Each row is a point. Each copy is the shape, with its points in the same order, stretched, turned, moved and blurred by noise. Some copies are also mirrored. Which?

Shape (8 x 2)
[[  0.0   4.6]
 [ -1.3  -1.3]
 [ -1.2   2.6]
 [ -4.2  -1.5]
 [ -1.6 -10.2]
 [ -6.1   6.3]
 [  2.9   0.9]
 [ -2.2  -0.3]]
Copy 1 (8 x 2)
[[-0.7 -5.5]
 [-1.1  0.0]
 [-1.8 -3.1]
 [-3.9  0.6]
 [-0.7  8.3]
 [-6.4 -6.1]
 [ 2.2 -2.6]
 [-2.4 -0.5]]
Copy 1 is: mirrored
Copy 2 (8 x 2)
[[  2.3   4.6]
 [ -1.7  -1.2]
 [  0.3   2.8]
 [ -4.6  -0.3]
 [ -5.2 -10.7]
 [ -3.6   8.8]
 [  3.8  -0.8]
 [ -2.2   0.2]]
Copy 2 is: only turned
Copy 3 (8 x 2)
[[ 2.2 -4.2]
 [-0.7  0.3]
 [ 0.1 -3.6]
 [-2.1 -0.3]
 [-2.9  8.9]
 [-1.3 -8.5]
 [ 2.7 -0.9]
 [-1.1 -1.6]]
Copy 3 is: mirrored

Shape (7 x 4)
[[-2.4  1.0 -2.8 -3.2]
 [ 8.4 -2.1  3.8  0.6]
 [-5.3  6.1 -1.7  0.5]
 [-2.5  5.5 -8.5  1.1]
 [-0.7  4.0 -4.7 -1.7]
 [ 0.6 -6.6  3.3  4.2]
 [ 2.2 -2.0  5.6  3.1]]
Copy 1 (7 x 4)
[[ 2.1  4.6  2.4 -1.0]
 [ 2.1 -6.0  1.3  1.8]
 [ 1.8  8.2 -3.3  0.4]
 [ 5.3  6.3 -2.3 -4.2]
 [ 5.1  4.3  0.1 -1.6]
 [-6.7 -2.4  0.9 -2.3]
 [-3.0 -1.7 -1.7  1.9]]
Copy 1 is: only turned
Copy 2 (7 x 4)
[[ 0.2 -0.6 -3.5 -0.3]
 [ 4.6  4.4  5.2 -0.6]
 [-7.4 -1.4 -1.8 -3.6]
 [-7.8 -1.8 -2.2  4.4]
 [-2.3  0.4 -3.0  1.0]
 [ 3.1 -4.9  5.5 -2.8]
 [ 1.6 -0.7  5.6 -5.1]]
Copy 2 is: only turned
Copy 3 (7 x 4)
[[-0.5  1.7 -4.0  1.8]
 [ 7.0  1.2  8.2 -2.0]
 [-6.9  0.6 -3.6 -0.6]
 [-7.4  0.9 -2.6  7.7]
 [-3.1  3.0 -1.7  4.0]
 [ 5.9 -6.7  3.1 -3.1]
 [ 4.0 -2.7  4.9 -5.8]]
Copy 3 is: only turned

Shape (11 x 6)
[[-6.6 -4.9 -3.0  2.0 -1.4 -6.6]
 [-0.2  5.1 -4.1 -5.4  8.9  2.9]
 [ 3.8  6.4 -0.7 -6.9  2.4 -1.5]
 [-0.2 -4.7  7.6 -6.9 -3.0 -0.5]
 [-4.2 -0.6  4.8  1.5 -2.1 -1.6]
 [-4.8  3.3  8.2 -7.1  4.8 -0.6]
 [-2.2 -2.7 -0.2  2.7 -3.2 -6.0]
 [-1.4 -0.7 -2.1 -2.5 -2.8 -0.1]
 [ 1.8  4.4 -4.0 -2.5  0.2  4.5]
 [ 0.1 -4.0  5.7 -2.7 -1.2  2.6]
 [ 4.2  4.3  1.8  3.0  3.7 -2.7]]
Copy 1 (11 x 6)
[[ 4.3 -9.5  4.7 -1.5  1.8 -1.1]
 [-6.3  6.6  2.5 -6.0  0.4  1.3]
 [-2.7  8.1 -0.1 -1.9 -3.4 -4.2]
 [ 3.4  1.0  1.6  1.2 11.5 -7.6]
 [-2.1 -5.0  2.5  2.3  4.6 -4.0]
 [-6.7  3.4  5.5 -4.7  5.4 -9.2]
 [ 3.8 -6.0  2.9  2.3  0.5 -1.9]
 [ 1.8 -2.3 -1.8  0.1  3.7 -2.0]
 [-3.4  2.7 -4.5  0.2  1.4  1.3]
 [ 0.5  0.0  0.9  2.6 11.6 -2.7]
 [-4.1  4.3  4.5  2.9 -3.1  1.0]]
Copy 1 is: mirrored
Copy 2 (11 x 6)
[[-1.2 -2.3  9.7 -5.0  3.8 -5.4]
 [ 1.3 -6.0 -0.2  5.0 -2.0 -7.6]
 [ 5.6 -2.2 -1.5  3.4 -2.4  0.6]
 [ 1.9 -3.1 -5.0 -4.8 -2.3  3.7]
 [-3.1  2.4  2.4 -3.0 -4.9 -0.7]
 [ 0.6 -5.6 -2.1 -1.0 -9.3 -0.1]
 [-1.8  1.8  6.0 -3.6  1.3 -1.6]
 [ 2.7  1.4  2.3 -1.3  2.5 -3.3]
 [ 2.0  3.1 -0.3  2.4  0.0 -4.9]
 [-2.5 -0.3 -4.4 -3.2 -3.6  1.3]
 [-4.3  2.1  1.4  4.3 -5.5  1.4]]
Copy 2 is: mirrored
Copy 3 (11 x 6)
[[ -2.1  10.3  -0.7  -3.9   1.4   4.7]
 [  8.7  -0.3  -1.9   2.0   1.9 -10.3]
 [  7.6  -2.6   1.5   2.6  -3.5  -4.6]
 [ -3.8  -4.7   2.9  -3.2  -1.6   2.4]
 [ -4.3   3.7   4.2   0.4   1.9   0.9]
 [  2.4  -2.1   8.2  -2.0   3.2  -3.5]
 [ -1.5   7.3   0.9  -0.6   0.1   4.7]
 [ -1.7   2.3  -1.1   0.1  -3.4  -2.1]
 [  1.8   0.0  -2.2   5.1  -3.9  -7.4]
 [ -4.1  -3.4   1.1  -0.2   0.7  -0.9]
 [  4.7   0.5   1.8   5.5   4.0  -0.8]]
Copy 3 is: mirrored

Shape (13 x 8)
[[ 3.9  5.7 -1.8 -1.1  4.6  3.2 -1.9 -0.9]
 [ 1.3  3.1  0.6  1.1  0.0  3.5  2.3 -1.1]
 [-1.9 -7.7 -3.8 -3.4  2.2  2.0  2.1  4.5]
 [ 2.3 -1.1  2.8 -4.0  2.5  6.7  1.9 -1.9]
 [ 5.3  1.0  1.0 -4.0  5.1  2.8 -2.1 -1.3]
 [ 3.3  1.6  3.7  1.0 -3.5 -6.8 -1.4  1.2]
 [ 0.9  2.5  0.3 -1.0 -9.7 -4.6 -2.5 10.2]
 [-2.4  2.5 -1.3 -2.9  1.6  2.0 -1.2  2.8]
 [ 3.8  2.5  1.4  0.7  6.8  3.2  1.0 -0.3]
 [-2.1 -6.1  2.5  1.7 -1.0  0.6 -3.4  1.6]
 [-4.9  5.4  2.2 -0.8  0.3 -5.7 -0.2  3.4]
 [-1.7 -2.7  1.9 -1.8  5.2 -1.5 -3.1  3.5]
 [-1.3 -4.4 -1.0 -2.3  4.6 -1.3 -3.1 -2.6]]
Copy 1 (13 x 8)
[[  0.5   4.1   2.2   2.5   2.1   6.6  -4.8  -0.8]
 [ -2.2  -0.8   2.1  -1.1   2.5   1.7  -4.1   1.6]
 [  8.6  -2.2  -7.8  -7.3  -0.9   3.0   3.0   3.6]
 [  3.0  -2.0  -0.2  -6.8  -0.1   3.6  -9.8   1.8]
 [  2.0   2.7  -0.9  -2.4  -3.7   6.8  -7.7  -1.0]
 [ -9.9  -1.6  -2.6  -0.1 -10.0  -2.7   4.4   1.6]
 [ -9.6   5.2  -5.5   0.8  -6.2  -7.2   8.8  11.3]
 [  4.4   4.3   2.7  -1.7   0.1   0.4   0.8   3.8]
 [ -0.8   2.7   1.3  -4.1   1.7   7.3  -5.4  -4.0]
 [  1.4  -1.2  -5.0  -5.7  -5.7  -4.8   0.1  -2.6]
 [ -0.7   4.1   6.1  -1.6  -5.2  -2.9   8.6   2.9]
 [  4.1   4.6  -0.3  -6.7  -7.2   0.7   1.8  -3.0]
 [  8.1  -3.4  -1.6  -2.4  -6.7   3.0  -0.1  -3.8]]
Copy 1 is: mirrored
Copy 2 (13 x 8)
[[  3.6  -4.3   2.5   1.8   2.4   1.9   2.7   0.9]
 [  3.8  -2.6  -1.8   1.8   1.9  -0.6  -2.4  -0.6]
 [  0.6   5.0   5.0  -2.7  -2.4   0.0  -4.0   1.6]
 [  4.8  -1.6  -2.5   3.5   3.5  -4.8  -5.8   6.0]
 [  1.7  -4.7   1.0   2.7   2.0  -2.1  -0.2   6.6]
 [ -2.6  -9.2  -4.2  -3.5  -2.7  -0.8   1.4   2.0]
 [  6.1  -7.0  -1.1 -10.9  -6.3   2.0   4.5  -3.1]
 [  4.0  -1.0   1.8  -3.7   2.0   1.6   1.6  -1.1]
 [  2.0  -5.4   2.9   2.7   4.0  -1.2  -3.4   2.6]
 [  0.9  -1.6   2.7  -2.6  -2.7  -7.3  -0.3   0.0]
 [ -1.2  -5.6  -2.2  -7.8   3.5   4.3   2.1  -2.3]
 [ -1.0  -3.8   4.7  -4.5   1.6  -2.5   0.1   2.5]
 [ -4.6   0.8   2.3  -0.2  -0.4  -1.5   1.9   3.4]]
Copy 2 is: only turned
Copy 3 (13 x 8)
[[ 1.5  8.0 -0.7  4.9 -3.0  2.3  1.2 -0.7]
 [-1.1  1.3 -1.5 -0.1 -0.9  3.4  0.3  2.2]
 [ 4.9 -5.0  4.9  4.0 -1.1 -5.7  5.2 -2.3]
 [-1.1  1.0  2.0  2.4 -1.9 -7.5  3.1  2.6]
 [ 2.7  6.6  1.8  3.7 -1.3 -4.1  3.0 -2.1]
 [ 3.8  3.1  1.0 -8.0  4.1  7.2 -2.5 -3.3]
 [11.6 -0.3  4.9 -8.4 -0.1 10.2 -1.9  2.2]
 [ 4.0  1.9  4.6  1.8 -4.7  0.3 -1.4  0.7]
 [ 0.6  4.3 -1.8  5.0  3.0  0.6  1.9 -1.7]
 [ 7.1 -5.3 -0.8 -3.1 -1.2 -1.1  2.5  0.8]
 [ 2.8  1.4  3.5 -3.5 -0.8  4.6 -8.5 -2.8]
 [ 6.6 -0.3  2.1  2.9  0.2 -3.1  0.0 -4.8]
 [ 2.0  0.7  1.7  1.7 -3.1 -5.4  2.0 -5.7]]
Copy 3 is: only turned
Copy 4 (13 x 8)
[[ -7.0  -2.5   3.3  -6.9  -1.5  -0.6   0.5   6.2]
 [ -0.9  -0.6   1.9  -3.3  -2.2   2.0   5.3   1.3]
 [  0.8  -1.6   1.8   5.9  11.6   8.0  -1.8   0.6]
 [ -4.3  -4.1   4.8   2.6   3.1   0.1   5.3  -0.3]
 [ -9.5  -4.6   4.5  -1.5   1.9  -2.7  -1.3   1.2]
 [ -4.8   2.6  -4.2   0.1  -5.3  -3.6  -3.3  -8.4]
 [ -6.5  12.3 -10.3   3.7  -8.2   6.3  -2.2  -6.0]
 [ -1.6   1.9  -1.7   0.1   1.8   0.1   1.6   5.5]
 [ -3.4  -1.6   6.4  -5.6   1.8  -0.9   1.4   2.9]
 [  1.1   0.5  -4.2   0.1   7.3  -1.1   2.8  -7.8]
 [  2.4   6.2  -5.3   1.1  -2.6  -6.7  -0.9   3.3]
 [ -1.3   1.4  -0.6   0.9   7.8  -4.6  -2.6  -0.4]
 [ -1.1  -7.1   0.0   0.2  10.0  -5.2  -2.8   0.0]]
Copy 4 is: only turned
